Every row gives one point. Before rounding, the points of a table are all equally far from one centre. They may lie mostly on one side of it. Write the centre, to within rounding.

Points:
[[-42  21   2]
 [-46  17  10]
 [-17 -54 -14]
 [-31   9 -24]
 [-38 -25 -18]
 [-43 -16 -16]
 [-41 -14 -19]
 [-24  21 -22]]
Centre: [  4 -10  17]

Points:
[[ 47  -2  47  -7 -16 -13  19   3  39]
 [ 48 -24  48   3   2  15  16  19  17]
 [ 29 -30  40 -18 -20 -14  47  27   6]
 [ 56 -21  14  12  -6 -17  35  11  41]
 [ 11 -43  35 -17 -10  16  48 -15  38]
 [ 22   1  44 -15   1 -10  -1 -34 -20]
 [ 21 -59  23  -1   0 -21  31  -5  37]
 [  0 -15  22  -4   4 -27   8 -33  59]
 [ 37 -19  52  -3  -9 -16  42  18   9]
 [ 59   9  10 -26 -12 -12   4   8  37]
 [ 47 -31  31  13   3   1  34  -9  42]
 [ -2 -25  35   5 -28 -13  12  42  41]
 [ 31   9  46   1  -9 -23  14 -14  47]]
Centre: [ 5 -6  4 -4 -6  1 16  1 12]

Points, 25 rows:
[[-17  -2  22  -4  11 -41 -10 -12  10  28 -16  38  -8  19  28   7  -4 -31]
 [-35  18  14 -12   2   1 -49 -21  19  33  -5   9  -9   0 -14 -51  19 -45]
 [ -3 -19   9   7   8 -21  24  27  -7  14 -13   2   6   1  14  -5  32 -42]
 [-32  18  -1 -11  -4 -17 -45 -23  28   9 -32  20   7  17   5   9  37 -37]
 [  2   8  35 -25  34 -23 -48 -14  30  15 -11  21  27   6  -1  -3  37 -54]
 [ -3  16  23 -35  -9 -12 -27 -21  26  17 -25  27 -16  18  26 -11  46 -15]
 [  4  13   5 -27 -14 -10 -20 -21  44   8   8   0  -9  11 -23 -47  14  -4]
 [ -2 -10  43 -28  41 -31 -26 -13  31  15  -8  18  -5  35  23 -12  16 -39]
 [-24  20  30  -1  19 -17 -41   3   9  30 -19  29  13  17 -21 -19  39 -38]
 [ -4   2  58  -6  19   9 -38  -4  13 -12  12  18   4 -21  -3 -35   3 -17]
 [-17  -1  37 -12   2   5 -15 -44  18  35  -2  27  -4  25 -12  -8  24   2]
 [-21  29  29 -22  -1 -17 -28  15  44   4 -25   4  20  -8  21  -8 -15 -43]
 [  1  24  10 -32  24  -7   1  -4  40   6 -29  21 -18  48 -15  -8  20 -16]
 [-20  12  24 -17  27 -16 -11 -35  36  11 -18  31  14  36  10  -2  36 -47]
 [ -9  29  36   7  31  -4 -34  -8   6   5  11  35  -1 -23 -26 -37  24 -12]
 [ -2  10  43 -29  26  -5 -26 -33  40  25   1  21  15   0  -2 -33  20  17]
 [ 12  15  50  -8  31 -18 -39 -19  16  36 -17   4   6  17 -36 -22   5 -26]
 [-42   8  21 -38  21 -29 -19  -7  45  25 -20  15   7   9  24 -19  44 -20]
 [ -8  33  48 -27  26  21   1   5  48  34 -24  18  18   7  10 -29  12 -33]
 [ 11  16  42  14  37  -6 -33  25  25  23  15  -9 -34  17  -6  -4  22 -42]
 [ 11   7  28 -38  11   1 -35  -2  37   6  18  24  19  19  24 -22  24   0]
 [ -1  10  27 -18   5  12  -8   0  60  13 -36   1 -12  33  12 -37  20 -17]
 [ -3  33  35   0  19 -11 -32 -42  30  23   1  37 -29   5  -9 -11  36 -27]
 [ 26   7  38   2  15 -14 -21 -30  18 -10   9  -6 -10  27  20 -25  38 -42]
 [ 15   0  31 -34   9 -27 -35  -2   7  25  11  33   0  13   1   1  37 -20]]
Centre: [ -5  13   6  -9  28   1 -13 -10  17  17  -6  -5  -2  -6   7  -9  13 -22]

Points, 30 rows:
[[ -3  -7  -2 -15   5  20 -21 -23  -9   6  30  15  26   0  -5 -14 -23  23
   10 -10  15  44 -24  11]
 [ -8 -20  -3   5  30  15 -10 -24  -5  -7   2 -10   5  -3   7  27 -21  32
   17   5 -20  38 -38  22]
 [  0  13 -30  15  14  -1 -16 -36   5  17  15  16  23  -9 -10  31  11  39
   -8  21   4  25  -7  14]
 [  6   1 -15   9   5  10  -8 -20   8  19   5  10  13  -8   3  -1  11  58
   11  -6  37  37 -28   6]
 [  9  -4 -14  -4  12  39  -4 -30 -17   3  24  20  19  10  25  11  19  38
   17  -4  -5  26 -35  17]
 [-27 -11 -17  23  -5   6   6 -29  -6  28  13  13  33 -23  11   7  11  10
   22   9   0  30 -22 -10]
 [  3  -6 -21  20  -2  13 -18  -6  12   7  12  45  36 -10  10  10  -7  26
  -22   6  20  25 -25  17]
 [  5  -4 -20 -20  11   5 -20 -50   7   8 -11  24  12   5 -29  12   3  24
   32  13  11  11 -25   0]
 [-17   1 -26   2  19  15   6 -40  -6   7  18  -9  15 -11   7   5   6  43
    1 -14  -2  43 -11  -3]
 [-13  -5   0  16   7  11 -20 -53 -10  -1   5  28  13   4   8  -2  19  43
  -10   8   1  31 -13   4]
 [  0  21  -4   9   6   5  14 -53  25   7   0  14  31 -11  -3   9   6   6
   13  11  12  25 -29  15]
 [ -8   2  10   6 -13 -19  -9 -28  21  29  11  22  26 -16 -19  14  16   7
   23   0  23  31 -13  -2]
 [ 19  22   0 -18  25  26  -7 -24   8  -6  -5  28  34  -5 -12  16   0  19
   -6  -3  -7  38  -5  20]
 [ -8  15 -19  11 -14  -9   5 -38   4  24   2 -14  19  -4  11  21   8  34
   27   2  33  13 -28  -1]
 [ 11  11  -9   8  25   1 -13 -28  22  30  23  14  21  11  -4  16   5  37
    1   1  13  41 -20  -9]
 [-22 -17 -12  -2  -7  -1  -4 -43  -3  11   3 -18   7  15   0  22  -4  20
    5  17  19  45 -28  10]
 [-26   1  -5 -20   8  19   3 -35   8   1  -1  -2  10 -31   7  -1 -16   6
    3   6   5  44 -20  24]
 [  7 -20 -15   5   0  24  13 -53  11   9  -1  -1  25  -4  26  15   1  34
    6   0  10  29 -22  18]
 [-12  -6  -5 -11  10  25 -13 -24   1   3  16 -26   7  -2  -4   3  -5   6
   18  20   9  33 -26  13]
 [  3  19 -34   3   4  25   9 -24  -7   6  10  23  40  17  -2  25  14  23
   -6  18  12  24 -28   3]
 [-15   1 -23   2  19  17  14 -16  -9  -3  13  20   9  12 -24  14 -12  36
  -11   8  17  48 -21  19]
 [-10  21 -16  30  12  11 -21 -12  -4  17   3  -3  19   0 -11  15   0  13
   -7  15  -3  22 -11  22]
 [ 29  16   4  -5  -3  10  -2 -33   0   4  17  20  26   2  -3  19 -28  44
   -4  -8  12  38 -22  21]
 [ -2 -16  -2   6  15 -11 -11 -34  17  25  15  28  20   1  -4  -8  16  47
   15  24  25  23 -29   2]
 [  9  10  10  -5  16 -13  -8 -25   8  16  23   1  24  -6 -14  11  15  37
   27   1  22  51 -23  12]
 [-18  -1   0   2   4 -10  -2 -24  13 -14  -2   7  40 -10  33  19   7  34
   17  23  -2  60 -25 -10]
 [-24  -2 -24   1   2   3   3 -28   2  28 -14  16  42  13  -9  22  10  11
   14 -19  23  31   8   8]
 [-12  12   2  21  15   2 -34 -31  -9  17  10   7  16 -10  25   6 -12  49
   11  -1   8  27 -15 -11]
 [-18  12 -12   7  -2  22   6 -20  -3  22  23   6  32   1  -9   8  -3  30
   26   3  34 -12  -3   3]
 [  3   5 -21   2  15   1 -19 -28  14  19   9  12  26  21  17  27   6  41
   15  33 -15  37 -29   8]]
Centre: [ -6  -3  -2 -12   6 -10   5  -7  -1  -1   2  19  12   2  12  15  -1  22
   9   0   2  10 -14   5]

Points:
[[ 36  13 -25  17 -19 -18 -15   9  -7  14 -20 -18 -35 -30  10  55 -12  21
   17 -32 -21  -2   8   8]
 [ -5 -20  -2  -4 -19  -8  20  -5   7  23 -36 -28 -23   6  -9  42 -34  23
   15  -2 -15 -25  14   5]
 [ 19   8  -6  19 -23 -11  11  18  14   9 -28 -18 -33   2  -5  28 -38  44
   26  -3  -5 -30  28  20]
 [ 15 -16 -15  20 -44   2 -23  15   7 -29 -38 -46   8 -20  -9  19 -17  23
    8 -26  -5   8 -21  13]
 [  9 -18 -30  36   5  27   3  -2  21 -15 -22 -11  -2 -32 -30  31 -38   8
   16  -7 -15 -29   8   4]
 [-10 -17 -16  23 -12  18  18  -5  20  -8 -17  13 -12 -11  -5  22 -40  25
   -9   9  19 -27   9  -2]
 [ 12 -28 -34  11 -27  -1   5  -8 -23  10   8  18 -28 -10 -20  15 -38  37
   23   2 -17 -33  10  15]
 [-16   4  -9  34 -19  37   4   5   9   3 -29   4  -4 -30 -26  31 -12  26
   10  -5 -44 -13  15  30]
 [-20 -13  10  28 -60  23   5   2 -14 -12 -27  -8 -28  -2 -18  28 -25  28
   19   6 -12 -11  -2   6]
 [ 12  -4 -34  29 -15  21  -5  11  25   0 -20   7 -24 -16 -12  40 -54   8
   21 -26 -23  -1  17  -4]
 [ -5 -33 -15  48 -17  -5  -5   3   4  -4 -16 -38 -28 -27 -23  21 -46   0
    8 -14 -45  -2  -2  -6]
 [ 15 -32 -19  27 -10  -8  -2   7  22 -34  -5  -8 -29   9 -19  20 -20  47
   19   8 -17 -14  14  10]
 [-11   8 -23  31  14  14 -17   5  11 -14 -21 -31 -32 -24 -22  19 -42   7
   10   0 -16   2  10  -6]
 [ 15 -22  10  24   8  17  10  21 -13  11 -16 -32 -15 -28 -43   9 -15  11
   -5 -42   7  -5   2 -18]
 [ -4  -1 -38  25  -5  -3   2   2  11  -7   4   7 -22 -54 -13  22 -41  30
    4 -22 -27  -7  24  -7]
 [ 14  -6 -18  25 -38  -3   3  21  -3  19   7  -7 -18  29  -1  40 -15  39
   -7  -5   4 -35  21  -8]
 [  4  -5 -33  25 -17  -1  -2 -20  -4  -4 -13 -45 -17 -34 -12  28 -32  32
   30 -34   7  -9  26   8]
 [  4 -22 -26  39 -28 -25  39   9  12  -2   1  -6 -38 -27   9  15 -35  36
   11   1  -1 -11  -3  24]
 [-19 -19 -18  44 -46  -2  17  -4   5  -1  -3 -23 -30   5 -33  33 -30  23
   13 -18  12 -20   7   8]
 [  6  -4 -27  40 -19 -35   0   4  -2 -43  21  10   1 -41  -9   8  -3  32
   19 -33  -8 -33 -17  25]
 [ 26  -7 -11  40  -9   3  -2  -5   0   8  -7   6 -21 -37   5  47 -25  59
   19  -1   7 -41   4  -6]
 [  8  -2 -18  34 -19  10  10   8   5  13 -25 -30 -38 -21 -51  22 -21  21
   37   5  -8  -7  23   8]
 [ -4  -4 -45  24 -20   8   2  21  13  -6 -14  -9  -9 -20  -7  46 -39  50
   -5 -15 -24  -9   5 -10]
 [  9 -23  14   9 -31  18  -5  19  -7   6 -22 -20 -23 -12 -11  21 -23  49
   -3   2 -29   3  25 -11]
 [ 14 -11 -15  41 -33  -9 -21  17  20  25 -10 -20 -14 -19  16  42  -9  37
   20 -47 -11 -25  36 -11]
 [ -5 -23  -4  40   8  -1   8  16  -7 -10   7  -8 -42 -18  10  28 -34   6
    8 -27  -5 -38  12 -13]
 [ -2   4 -31  -5 -15  -6  -1  12   1 -16   1  11  -7  -7 -22  31 -52  18
   13 -22  -7 -19  10  29]
 [-20 -14   3   8 -13   8  -3  11   8 -18   6 -25 -32 -16   5  24 -48  28
    3 -27  -5 -14  11   6]
 [  3  11 -25  20 -26  -4  -2  29  10   3 -12 -51   3 -30 -25  30 -50  39
   17   2  -4 -23 -14 -22]]
Centre: [  4   3  -2  33 -13 -10   1   0   2  15  -1  -4  11  -5  -1   1  -8  18
  30 -14 -15  -1 -13  -9]

Points, 31 rows:
[[  3  10  12  14  37  -9 -23  23  49 -12  11  22 -38  20  10 -17  -9  16
   41   3 -15 -19 -39   3]
 [-12  19  18  -2  42 -22 -40 -28  11 -34  -8  28 -33  14  13 -20   3  12
   26 -15 -23 -16 -30 -23]
 [  3  16  44  -7  27  -3 -15   8  46 -34  -8  46 -20  19  11 -29  10 -24
   18   2 -38 -33 -34  -4]
 [ 11  25  25   2  38 -30 -13  13  16 -13   1  27 -30  36  -1 -10  19 -22
   33  26   5  -5 -31  -6]
 [-17  27  37  15  31 -12  -7 -14  17 -25   0  24 -21  25 -26 -33  24 -14
   42 -25 -37  10 -36   4]
 [-31   1  31  -5  25   6 -45  -2  17 -22  13  39 -38  21   5 -17   4  -2
   50   2 -11  -1 -52   7]
 [-11  18  13  11  56 -17 -34   3  -2 -34  -6  31 -12  25   4  -8  -2  -8
   52   1 -18   7 -24   6]
 [  2   2  30  20  32  10 -12  -9  21  10  -4   0 -15  58  10   8  -1  -9
   20   5 -32  16 -20 -25]
 [ -2  25  22  17  32 -14  -7 -16  38 -20  -7  29 -18  35 -10 -32  12   9
   26  14 -47  -8 -27  -3]
 [-27  35  35 -12  18  12 -25  -5  37 -23  23  40 -38  28   4   0  14  -1
   16 -20 -29 -18 -33  14]
 [-20  21  16  -2  39 -18 -21 -22  28 -16   9  48 -24  19   7 -27   5  10
   47 -10  -7  -6 -23  -3]
 [-27  16  22 -12  24  -7 -37 -15  11 -21  -4  19 -21  41  11  -1   5 -20
   39 -18 -36  -3 -47 -11]
 [-28  17  32  21  40  15  -2  19  22 -24   6  32 -25  32   5   8  36   0
   36 -21 -27  16 -33   6]
 [-25   6  22  26  22  -6 -24  -6  15 -19  13  39 -33  24  31 -27  30  -7
   40  16 -25  -6 -41   0]
 [-19  -5  19  16  16 -25 -31   2  26 -10   0  30 -19  46  -9 -12   6   2
   47  15 -28   2 -42  -4]
 [-21  48  35  11  13  -3 -17   2   6 -32  13  36 -32  28 -31  -2  12 -11
   31   3 -17   6 -30 -15]
 [ -1  21  27  13  45 -11 -31  22  10 -20  14  25 -20  30 -14 -17  36  -5
   14  -6 -28   5 -29 -29]
 [-22  44  37  12  27   8 -12  18  20 -24  15  16  -8  14 -13 -13   4  -2
   49   1 -27  -8 -38 -15]
 [ 12  10  26  24  29  -4 -27 -13  15 -17  -2  46  -2  34 -10  14   8 -12
   44  19 -30  -3 -42   3]
 [-30 -10  41   7  35 -10 -28  -1  12 -31  20  22 -48  21  -6 -24   6   4
   11   1 -19  29  -3 -28]
 [-18  37  41  10   8  -9 -27  -9  25  -4   0  41 -34  17  24 -11   9  25
   40 -19 -35  -5 -28  -9]
 [ -6   7  40  32  37  10 -35   5  12  -5 -14  43 -14  32 -10 -21   8  19
   40 -25 -32  15 -47  -9]
 [ -5  28  23  13  26  18 -28 -24  10 -29  16  30 -21  26  -9 -14  12   3
   38   2 -46  17 -22   7]
 [-23  48  20   6  22 -14 -26  -2  39  -4   4  24 -34  18 -15 -16  16  -1
   31  -8  -7  -6 -58  -1]
 [-15  16  19  30  17  -7 -22  -3   0  -6   1   8 -19  49  -7   4  13 -12
   34  -4 -17  -7 -60 -30]
 [-55   4  31  10  38   5  -8  -3  20  -9   9  45   1  31  10 -33 -16  -6
   39 -12 -17   9 -35  -3]
 [ -9   1  42 -12  43 -31 -11 -12   5 -25  -1   8 -23  45 -18 -10  18  -4
   23  -4 -37 -12 -41  16]
 [-10  28  44   6  39 -16 -27 -12   1 -27   7  42 -11  53   3  -9  -5   9
   27 -10 -16  -4 -16  -6]
 [-28  23  18  30   4   3   5 -16 -20  -1  20  33 -17  37  18  -1  24  17
   36 -11 -10   1 -17  16]
 [ -2  21  20   6  48 -14 -20   1  15  13  -7  38   8  29  -1 -22  38  -3
   13  17 -19  -1 -22 -16]
 [-21  22  18  -2  29  -5  -8  12  13 -29  25  40  -3  36 -10 -23   7 -29
   29  -7 -31  17 -44 -19]]
Centre: [ -7   0  25  12  12  -1  -6   3   4  -8  -9  24 -19   0   1  -9  -5  -7
  -4 -10 -12   1 -29   8]

Points:
[[-18   7   1  -3 -34  -2   7 -14   3   8  21   7  13  29 -21   5   4  19
   26  29  15  24  -7 -11]
 [-11   2  -7 -30 -29   1   0 -21 -22  26   6 -12  27  24 -10  -4  18  12
   -2   3  29 -16  14 -24]
 [-24   3  -8 -24 -45  16  12 -25 -19   4  20  -5  24  29  -6   4   4  11
   19  10   9  17  28   5]
 [-26  -9  -6 -19 -29  -4  12 -24 -23   8   7 -17  25  32  -1  12  18  -8
   40  35  22   2  18 -11]
 [-18  16   3 -32 -20  -3  19 -11 -17 -10  12  15  12  15  17  22   9  12
    5  28  28  13   7  -4]
 [ -5  13   3 -19 -17   9   9 -24 -13   2   0  -5  24  28  10  20   2  11
   37  -2  34   9  12 -13]
 [  3   3 -13 -21 -38  -1   1 -17  -2  14  16  -3   3  18  -7  15   0  11
   31  41   4  35  14  -5]
 [-17   5   1   2 -36   0  31  -2 -11   5  -4 -28  12  24   4  22  -2  19
    9  -1  19  13  33 -17]
 [-28   2   2  -1 -21  -5  -6 -18 -29 -15  -9  10  20  24   4  10   3  13
   10  28  22  35  28 -12]
 [-46   4  -3 -19 -18  -3   1 -17  -2   8  17 -14  -7  24   2  38   5  -1
    7   3  14  17   9 -14]
 [-13  -7 -10 -11 -43  15   7  -3 -10  -5  28 -15  19  21   3  24   1  10
   -2  29  26  24  -5 -15]
 [-16  -2  -4 -27 -45  -9   7 -18 -45  13  18  -8  18  19  -6   7  12  10
   33  12  29  25  22  -2]
 [-14 -12  -7 -19 -32  -7  14 -22 -21   6  20 -19  32  34  20  21  16  15
   13  11   8  13   8 -10]
 [-31  21   3 -18 -38   0  13  -6 -10   9  22 -17  12   3  -6  17  24   8
   20  21  22  23  12  -4]
 [-20  27   3   0 -23  -2   0   3 -19   2  19  -3  20  34 -19   9  21  24
    6  20  23  13  14  -8]
 [-20  -2 -24   1 -25   3  33  -9 -32  -8 -13 -24   1  31 -14  21  16   1
   15   7  11  38  12 -16]
 [-15  -9   4  -6 -42 -10   9 -16 -12  13  29 -13   9  31 -20  15   4  17
   27  23  15  23  24  -1]
 [-11  -4  -2 -11 -60  11  14 -11   0  19  12  -9  23  13 -18  12   9  -3
   10  34   3  20  17   1]
 [-36  -4 -19 -13 -40   2  33 -21  -5  14   1  -5  21  21  -8   9  21   1
   -6   6  22  12  -3 -14]
 [-44   0 -18 -22 -20  -2  10  -9   4   5   8  -8  21  11 -15   5  26  10
    4  10   9  26 -15 -12]
 [-34  -3 -12  -7 -19   6  13 -11 -13  -2  25   5   8  24  -4  13  16  17
   36  25  28  19   8  -7]
 [-20  12   4 -22 -45  -9  23 -10  -7  22  25  -7  19  22  -3   4  21   4
    9  15  29  33   7  -1]
 [ -5   9  14 -14 -20  -8  -7 -22 -13  -5  15  -6  11  13 -26  20   5  19
   25  20  29  25   8 -11]
 [-24   0  -7 -15 -24   0  23  10 -10  18   9   0 -12  39   2  22   9  19
   27  -4  35  14  15 -17]
 [ -8   4   8  -8 -38  -2  -5 -16 -20  18   2  -4  18  19  11  26 -22   7
   26   4  33  15  18 -29]
 [-19  -9  -2 -13 -48  -9  -3  -4  -8   4  30  -5  11  37 -14  -5  16 -16
   31  17  32  30  20  -9]
 [-12  27  -7   2 -40  19   2   5 -26   4   6 -13  21  19  -8  11   0  20
   18  10  35   4   9 -18]
 [ -7  -6 -13  -4 -31  -9  14 -36  13  13   9 -10  -4  30 -23   2  18 -20
    1  21  16  19   1   0]
 [-17  11  -2   1 -31  -3   6   1   0   6  42  -8  22  10   6  12 -13  -6
    7  24  18  10  29 -18]]
Centre: [ -8  -6  -7 -12 -16  -5   3   5 -20   9  -1  -6   7  15  -4   1   1 -11
   9   9  11  12   7  -4]
